Each row is a point. Any point is a mix of the corners, with weights that add up to 1. It lies inside the corners' shape when no weight is negative. Is each point inside? If not, which corners have a negative weight?
In the rows, zero is written as 128.

Corners:
(1): [ 65 148 148]
(2): [113  42 168]
(3): [149 103  46]
(4): [169 176 127]
Points:
[ 94 104 148] -> inside
[130 148  74] -> outside (2)
[ 76 144 144] -> inside
[111 114 160] -> outside (3)
[106 125 167] -> outside (3)
[106  97 134] -> inside

Corners:
(1): [161 108 166 184  66  90]
(2): [110 144 105 156  94 120]
(3): [138 148 114  95  97  72]
(4): [163 230  86  56 163 185]
(5): [128 127 133 104 146 117]
(6): [164 212  28 137 178 148]
(7): [149 126 216 190 152  47]
Points:
[137 142 141 123 113  95] -> outside (6)
[138 154 120 139 112 116] -> inside
[149 189  90 102 154 137] -> outside (1)
[147 142 167 156 139  74] -> inside
[132 147 117 153  96 105] -> outside (5)
[152 140 132 170 108  73] -> outside (4, 5)
[165 169 162  89 134 129] -> outside (2, 6)
[155 150 108 161 122 109] -> outside (4)

Corners:
(1): [ 73 105 208 101 131  89 173 130 110  89 106]
(2): [117  60 132  56 139  74  88 128  82 173 149]
(3): [111 104 125  98 190 118 137  82  76 195 156]
(4): [195 115 122 137  74 145  72  51 148 113  85]
(5): [224  92 212 184  99 199 104  72 116  95 112]
(6): [ 76 144 213  80 162  33 130 133 143 112 138]
(7): [198  94 152 168  77 161 171 109 129 178 118]
(8): [109 147 159 138 165  57 155 148  61 197  85]
(9): [248  29 173  96 139 177 158 119  93  86 144]
(10): [171  79  86 210  83 142 147 111 181 122 150]
(11): [ 78  69  93 131 168  83  98 174 175 214 113]
(12): [174 195  89 193  77 202  98 117 166 140 131]
Points:
[148  95 130 142 126 127 133 115 120 160 122] -> outside (6)
[152 107 179 136 124 127 127 109 126 124 122] -> inside
[125 103 148 122 156 106 157 126 116 150 140] -> outside (2, 4, 5)
[151 134 143 148 110 142 121 112 138 134 126] -> inside
[174  80 129 154  95 150 116 111 154 135 113] -> outside (3, 6, 8)
[183  78 173 151 125 148 128  94 102 135 114] -> outside (6, 12)
[129  92 131 115 134 107 129 124 125 154 124] -> outside (5)
[170 102 148 147 103 141 125 115 134 130 122] -> outside (3)
[154 109 142 145 120 119 128 110 120 148 111] -> inside

Corners:
(1): [182 186 170 128 209 168 160 205 161 100 131 137 166 127]
(2): [193 180 217 149 105 147 101  91 133  57  50 127  87 135]
(3): [ 72 107 152 137  86  94  84 167 124 106  81 200 121 206]
(4): [105 157  89  57 177  98  98 185  52  66  52 110  96  84]
(5): [ 41 127  68 103  24  77  75  98 108 174 176 175 125 208]
(6): [115 167 154 143 188  81 187  83 207 125 197  93 189 180]
(7): [ 99 152 109 142 156 137  90 232 110 149  31 146 190 132]
(8): [147  85 130  99  89  98 150 151  94 158 149 173 135  90]
(9): [ 29 137 152  77 102 157 113  90 102 117  87 195 172 190]
(10): [121  92 179 117 168 152 136 127 103 127 178  97  93 169]
(11): [186  90 146  72 169 202 140 119 117  66 149 101  53  69]
(12): [183 119 146 133 106 118 185  79  90  81 151 186 122 163]
(13): [133  93  94  65 162 129 165 219 116 120 152  76 165 151]
(14): [ 68 162 129 141 152 107 207 124 197 178 208  78 115 193]
(15): [147 130 144 152  97 143 176 176 104  69 145 156 112  75]
Points:
[156 111 131 116 119 112 134 124  91 104 143 130 111 128] -> outside (1, 3, 9, 14)
[127 140 146 119 147 132 135 162 127 113 109 124 132 129] -> outside (5, 12)
[151 123 153 122 138 132 143 133 133 115 142 131 122 161] -> outside (4, 9, 15)
[109 137 117  97 129 116 121 143  97 105 115 139 119 137] -> inside
[114 135 122 108 121 113 131 135 111 111 132 140 128 149] -> inside
[116 151 137 111 133 119 129 154 119 106 101 163 167 147] -> outside (10, 11, 14)
[147 134 172 124 127 112 142 135 118  88 114 155 140 147] -> outside (5, 7, 11, 14)
[127 131 144 118 132 129 127 141 118 105 115 138 123 147] -> inside

Corners:
(1): [145 147 153 102  88  81 123 104 159  65  68 148  92 166 105 155 107 156
  90 101]
(2): [ 69 102  82 141  86  96  74  64 101 163  76 173 182 117 129 131 170  78
 138  72]
(3): [130 137 112  64 114 102 150 127 125 152 158 101 176  76 140 112 184 122
 149 143]
(4): [104  46 135  95 135 101 125 124 205 168  67 149 202 115  98 144 147  92
 163  84]
(5): [ 97 151 101 122  72  72 113  93 136 160 110 136 141 202  80 119 107 151
 144 105]
(6): [165  90 107 129 128 196 132 151 146  80 202  81 151 138 210  48 174 127
 127 127]
(7): [120 214 175 202 107  65 177 118 137 104 126 114 126 160  95 116 124 125
 104  90]
(8): [121  40  85 129  62 158 128  82 174 217 166 150 164  80 110 182 168 158
 109  75]
(9): [174 249 155 180 161 147 102 190 184  25 187  44 110  92 180  93  97 198
 207 229]
(10): [ 83 132 125 154 158 106 131  79 105 153  73 112 129 134  66 153 174 190
 150  95]
(11): [ 81 170 127 146 154  61 136 126 123  74 207 153 122 167 119 120  87 129
 115 182]
(12): [115  85 141  76  99 183 174 147 162 148 160  79 103 102 162 132 124  87
 142  75]
(13): [ 87  86  34  95 128 108 142 159 189 171 119 122 141  97 123 101 181  82
 119  90]
(14): [180 201 160 193 158  85 169 128 117  35 139 142  69 138  99 118  91 145
 184 180]
(15): [143  91 127 146  94 149 138 192 110  66 154  37 129 122 145 121 117 137
 173 232]
(16): [216 162 204 188 143  62  87 163 107  76 131  63  63 162 162  94 122 138
 190 169]
(17): [114 157 151 151 122  91 113 189  87 119  76 196 133 186 134 126 113 206
 120 118]
(18): [169  85  67 117 165 193 137 166 146 160 151  74 172  99 129 153 135  89
 120  79]
(19): [138  54 151  61  91 151  96 159 166 137 176  81 155  45 111  41  97 109
 158 139]
(20): [125  65 123  96  93 165 108 152 138 119 197 138 151 119 103 125 202  95
 140  47]
(21): [117 105 134  93 150 200 118 172 159 145 162 121 131 129 109 102 156  56
 107 160]
Points:
[134 164 136 153 116  94 125 136 134  97 147 127 112 147 109 134 133 162
 139 156] -> outside (2, 4, 6, 12, 18, 19)
[131 117 115 124 126 121 127 149 147 124 142 103 134 119 129 112 137 119
 143 129] -> inside
[122 120 124 127 118 111 130 133 146 140 104 122 140 133 109 138 145 127
 148 115] -> outside (6, 11, 19)
[132 161 172 161 116  81 108 133 135  94 121 129 120 136 104 103  89 163
 156 172] -> outside (3, 6, 12, 13, 18, 20)
[103  95 141 117  88 109 121 121 119 140 116 131 148 139 124 127 143 140
 136  96] -> outside (9, 13, 14, 18, 21)
[120 113 121 113 131 138 121 142 145 144 145 120 139 112 121 121 138 119
 146 121] -> outside (1, 6, 7, 15)

Corners:
(1): [140 160 160  92 173 142 111 119  79 129  27 116 180 168 189 125  99 108
 158 118]
(2): [ 96 102 120 120 124 151 125  75 104 102 160 165 138 145 118  99 106 139
 113 147]
(3): [152 149 179 103 217 161 138  99  93 163 115 133 102 170 137  89 118 124
 155 135]
(4): [124 114 101 164 130 182  93 107 108  77 225 187 150  97 112  60 141 116
 108 143]
(5): [ 98 145 150 116 151  94  61 180 161 191 127 128 118 124 109 136 113  98
 100 144]
(6): [133 137 202 147 153 112  85  98  78 150  83 138 132 171 117 105 149 125
 130 156]
(7): [ 93 136 159 122 167  88 125 189 115  98   9 139 146 140 113 178 113 134
 115  93]
(8): [ 73 149  86 129 118 249 132  56 149 108 172 118 123 107 106 100 144 149
 128 151]
(9): [131 140 155  87 187 149 108 125  69 195  92 105 131 147 106 108 135 140
 147  81]
(10): [ 96 109  78 145 163 181 127  99 119  75 181 113 142  89 140 134 149 144
 119 156]
(11): [ 97 170 141 127 132  97 136 125 113 121  93 116 120  86 126 196 130  99
 112  81]
(12): [123 113  43 137 121 180 122 139  81  85 155 146 112 109 110  91 123 117
 118 173]
(13): [118 124 139 105 128  96 118 174 146 162 132 157 136  57 113 199 129 130
 114 140]
(14): [ 75 146 102 142 143 192 101 113  67  94 168 146 159 144  82 112 115 142
 128 173]
(15): [162 129 168 157 121  65 126 165 168 136 146 123 165 133 141 196 128 118
 112 102]
(16): [145 180 194 131 183 106 135 106  96 168  79 101 159 136 186  97 112 171
 175 118]
(17): [ 97 157 126  86 136  85  84 172 154 189  94 147  95 113 135 228 152 155
 143 120]
(18): [110 131 176 109 177 162 155 127 109 157 133 102 130 146 155 101 158 125
 186  99]
(19): [119 166 160 101 163  52 147 123 176 192 131 129 164 129 106 173 169 116
 141 107]
(20): [101 143 141 155 142 124 147 149 106 153  87 146 147 147 165 185 138 101
  91 104]
(21): [ 99  96  77 194 132 178 124  90 130  84 151 141 154 113 103 106 106 105
 157 133]
Points:
[114 135 137 129 150 127 118 130 128 146 133 136 135 128 117 136 136 131
 131 131] -> outside (1, 11)
[103 126 118 121 153 144 122 133 111 124 125 141 135 127 122 131 122 118
 129 126] -> outside (6, 8, 15, 16)
[118 124 124 141 143 109 114 145 126 113 105 147 133 132 123 152 123 109
 112 129] -> outside (8, 9, 13, 14, 16, 18)
[109 139 130 120 146 130 118 135 125 145 130 142 127 121 117 146 131 131
 132 126] -> outside (1, 6, 10)
[135 140 159 120 165  75 120 167 127 157  66 115 131 143 142 182 136  97
 128  98] -> outside (2, 4, 8, 13, 14, 16)
[104 134 132 118 137 126 121 123 125 159 148 136 119 101 126 137 153 127
 117 127] -> outside (1, 3, 7, 14, 15, 21)
[115 133 149 146 164 134 135 109  93 109 102 121 171 144 139 122 126 124
 141 105] -> outside (3, 5, 8, 12, 13, 17)

Corners:
(1): [177 125  97 171 195 156 128 149 110 173 125  84 104 106 118 126 133 202
 182 145]
(2): [ 80  91 184  94 114  83 145   7 181  87 152 184  51 178 190 116  93 168
 192 200]
(3): [179 126  79 137 109 175  88  71 102 131 155 116 108 103  98 101  89 154
 201 160]
(4): [ 36 150 173 175 108  98 186  94 108  84  79 114 159 139 132 138 141  98
  87  98]
(5): [ 79 186 193 128 141 179 188 161 125  65  86  94 133 113 127 166 121 129
 128  70]
(6): [131 162 159  96 101 143  86 138 125 126 126 140  87 172 125 127 162 115
 133 178]
(7): [112 154 145  87 119 141  82  42 192 171 157 176  79 107 115 131 112 200
 208 176]
(8): [ 93  68 184 165 134 131 129  84 138 129 212 177 106 103 139 162 132 168
 172 177]
(9): [216 151 126 185 140 144 106 105 111 135 144 121 151 128 159 110 131 183
 179 103]
(10): [ 83 149 111  74 104 178 114 147 133 131 105  94 106 123 148 177 132 145
 104  92]
(11): [ 82  53 180 135 132  70 109  56 178 134 146 206  42  71  73 106 135 170
 102 119]
(12): [128 139 183 137 117 155 166 137 107 153 128  91 154 138 130 135 176  99
  66  91]
(13): [102 132 179 125 117 153 181 102 168  84 103 139 207 135 159 130 122  69
  67 135]
(14): [155 188 131 173  90 180 174 196  96 163  79  95 157 123 167 131  84 110
  76  71]
(15): [ 68 139 171 108 107 165 179 179 143  87  95  80 163 190 125 113 110 139
  70  67]
(16): [178 195 108 152 118 120 174 134  95 107 134 101 125 135 165 159 104 153
  82 146]
(17): [ 72 149 227  47 142 155 190 140  91 114  56  87 187 144 145 120 107 160
  75  81]
(18): [193 144  73 207 156 209  85 111 132 150 138 158  82 100  76 116  80 201
 108 124]
(19): [130 111 119 101  51 119 232 160  86 101 100 133 121 168 160 132 168 147
  81 119]
(20): [112 109 124  96 141 130  99 116 135 160 198 184  84 139 128 130 142  95
 201 123]
(21): [176 164 122 141 154 202 129 153 104 163 127  98 139  97 167  34 161 168
 125 123]
Points:
[106 136 148 124 116 139 147 117 138 119 121 137 115 135 141 142 118 148
 119 123] -> outside (3, 12, 21)
[121 133 146 127 122 145 147 115 123 125 126 130 119 130 131 120 125 142
 125 132] -> outside (9, 10)
[109 128 155 117 108 131 132  97 132 126 121 142 108 128 138 119 115 168
 115 129] -> outside (1, 5, 12, 13, 20)
[ 96 146 158 128 130 177 171 153 119 133 102 111 152 123 135 129 130 138
  96  97] -> outside (2, 3, 6, 9, 11, 16)
[123 120 130 134 107 132 141 118 132 115 136 141 113 140 142 116 125 136
 107 126] -> outside (1, 5, 7, 12, 17)
[124 142 153 134 123 153 152 126 119 126 120 121 129 128 140 126 126 145
 118 115] -> inside
[136 144 137 133 121 156 141 124 118 127 128 122 128 136 140 127 128 141
 132 128] -> outside (11)
[132 115 148 158 118 123 152  89 139 104 136 146 106 131 120 134 130 164
 128 145] -> outside (10, 14, 17, 20, 21)

Corners:
(1): [ 58 105 102 104  73  76 106 111 155 139 131 165 169 102 208 137 192 124
 135 156]
(2): [184  73 136 116 146 162 131  86 121 164 136 123 123  84  97 153  63 143
 164 191]
(3): [141 187 227 143 139 130 189 144 131 132  86  86 170 132  87 143  87 157
 117 165]
(4): [142 205 159 145 118  62 125 176 104 114 113 123 165 200  64  88  68  73
 109  88]
(5): [108 118  85  96 209 114 148  93 103 113  57  82  97 102  85  93 128  95
 128  77]
(6): [ 62 109  72 109 128 123 111 152 144 170 154 222 125 119 157  80 191 143
 149 127]
(7): [ 64 167 110 135 161 143 127 111 167 219 136 108  88 136 174  49  91 160
  91 115]
(8): [ 67 125 107 101 134 171 126 122 100 172 122 144 109  73 116 166 189 147
 116 123]
(9): [ 71  92 102 153  71  83 159  57 161 157  97 187 103  77 122 164 148 140
 146 166]
(10): [178 125 106 113 120 159 106 198 188 174 221  51 131  96  91 131 158 132
 137 117]
(11): [147  95  91 204 151 111 113 194 141 163 145 123 113 131  86  80 138 122
 101 145]
(12): [175 100 119 162 152 102  72 177 130 122  67 145 113 111  88 106  79 148
 119 121]
(13): [140 128 167  76  94 145 136 149 129 239 165 157  98 157 140 198 164  94
 167 188]
(14): [162 180 183  85 168  93  56 152 142 119 183 180 163 121  65 168 163 151
 117 188]
(15): [ 85 158 197 161 150 118  51 151  67 141  99 149 110 121 160  69 144 145
 122 149]
(16): [154 217 179 115 124  51 205 117  75  92  79 137 157 163  89 145 139 149
 111 141]
(17): [168 108  72 125  90 125 120 167 159 150 158 174  88 107 128  91 158 161
  74 161]
(18): [ 93 148  83 158 182 136 172 104 138 134  99 153 130 124 120 131  89 105
 117 131]
(19): [145 130 232 134 168 121 126  94  55  35  92 126 217 127 136 163   7 155
 101  67]
(20): [ 53 135 134 120 118  74 105 168 154 101  98  91 132  82 120  99 123 201
 144 164]
(21): [115 114  84 172 173 190 132  84 112  56  63  75 167 159 125 149  73  96
  58  84]
Points:
[135 113 108 115 165 157 127 131 138 157 135 119 125 115 115 132 122 122
 115 126] -> outside (4, 9, 15, 16, 20)
[109 133 113 123 133 126 126 117 126 150 131 142 126 127 131 127 139 122
 114 131] -> outside (3, 12, 20)
[156 162 176 144 170  90 120 133  99 104 105 159 162 145 117  87  70 140
 102 129] -> outside (8, 9, 10, 13, 20, 21)
[109 127 130 129 137 126 122 130 123 130 118 141 141 125 130 125 123 134
 120 128] -> inside
[ 96 156 139 124 132  90 127 134 141 147 127 128 127 120 129  85 125 158
 122 139] -> outside (8, 12, 13, 18, 21)
[ 88  97  88 104 122 137 131  99 164 172 118 156 110  88 137 150 148 141
 136 172] -> outside (4, 10, 11, 15, 16, 19)
[120 145 141 128 150 126 135 124 116 140 121 145 131 134 107 136 119 129
 118 146] -> outside (1, 10, 12)
[126 148 156 139 141 118 119 144 126 136 119 133 140 125  99 132 107 146
 124 145] -> outside (1, 5, 17)
[116 144 128 134 140 126 125 134 133 150 124 121 128 133 124 110 110 131
 110 125] -> inside

Corners:
(1): [165  97  59  80 127 168  76 151 186  49  71 122 160 201 101 155 114 116
 146  20]
(2): [181 120  37 171 133 192  88  79 128  60 149 111 109 153  22 119  98  86
  52  85]
(3): [118 158 140 118 179  56 136 148  59 179  94 135 161 150 191 165 138 189
 154  90]
(4): [ 80 114 108 111 111 119  54 171 119 138 146 206 188 160  42 125  91  88
 116 150]
(5): [ 67  76 176  66 113  70 147 102 191  82  77 183 145 112  73 181 159 189
  69 107]
(6): [176  93  94 120  89 145 133  71  65 138 125 107 156  83  63 124 156 151
 129 145]
(7): [ 81 102  87 135 104 134  95  91  86 187 179 166  98 158 124 171  85 126
 111 110]
(8): [ 96 191 148 134 109 112 112 193  85  73 102 189 166  96  76 161  67 187
 139 166]
(9): [ 73 141 100 114 138  88 126 152 112 104 146 135 145  90 131 116 122 134
  76  73]
(10): [142 151  67 176 180 168 166  82  70  66  91 198 110 148  69  69 125 125
 140  56]
(11): [145 166  61  84  82 114 137  84 169 100  74 111 134 184 160 147 153 107
 118 109]
(12): [148 132 142 106 158  67 137  86 183  91 152 214 182  80 152 172  79 148
 110 141]
(13): [110 132 128 102 129  86 167  72 119 151 124 148  94 114  55 154 115 105
 110 117]
(14): [ 89 100 104  64 165  62 181  61 130 156  84 116 140 164 166 177 104 143
 144 140]
(15): [113 161  75  99 171 134  71 119  61 195 153 195  90  82  78 162  76 174
 153 159]
(16): [127  94  79 163 149 113 124  61  75 158 111 141 110 141  57 180 195 100
 159 150]
(17): [ 64 185 141 130 190 149  67 218 111 154 105 123 110  53 126 124 138 103
  79  51]
(18): [129 118  93 103 189 141 174 115  72 131 112 134  84 155 109 102 217 102
 122 120]
(19): [166 204  42 184 163 106 189  61 101 183 141 201 136 139  90 187 136 170
 165 189]
(20): [148  93  79 127  96  82 161 136 148 158  89 159  96 163 141 124 147 137
 125 140]
(21): [108 175 107 150  95  85  64 114 136 114 205  84 179  95 120  99 175 128
 194 154]
Points:
[116 135  99 118 151 122 126 114 107 127 115 162 135 132  99 152 121 133
 116 107] -> outside (20, 21)
[109 129 112 127 118 122 107 116 145  89 141 164 166 122  61 135  94 124
 104 106] -> outside (3, 11, 15, 16, 18, 20)
[134 144  93 143 134 111 128  83 114 139 138 147 127 118 103 154 121 140
 129 138] -> outside (1, 4, 9, 18)
[113 134 103 116 136 110 111 115 111 137 129 142 141 129 101 153 131 128
 123 123] -> outside (10, 20)
[143 150  85 130 128 106 111 107 123 139 127 129 150 135 106 158 130 130
 150 142] -> outside (5, 7, 9, 10, 18)
[102 160 104 138 124 102  98 128 117 124 145 153 148 114 110 141 113 143
 133 136] -> outside (1, 6, 13, 18)
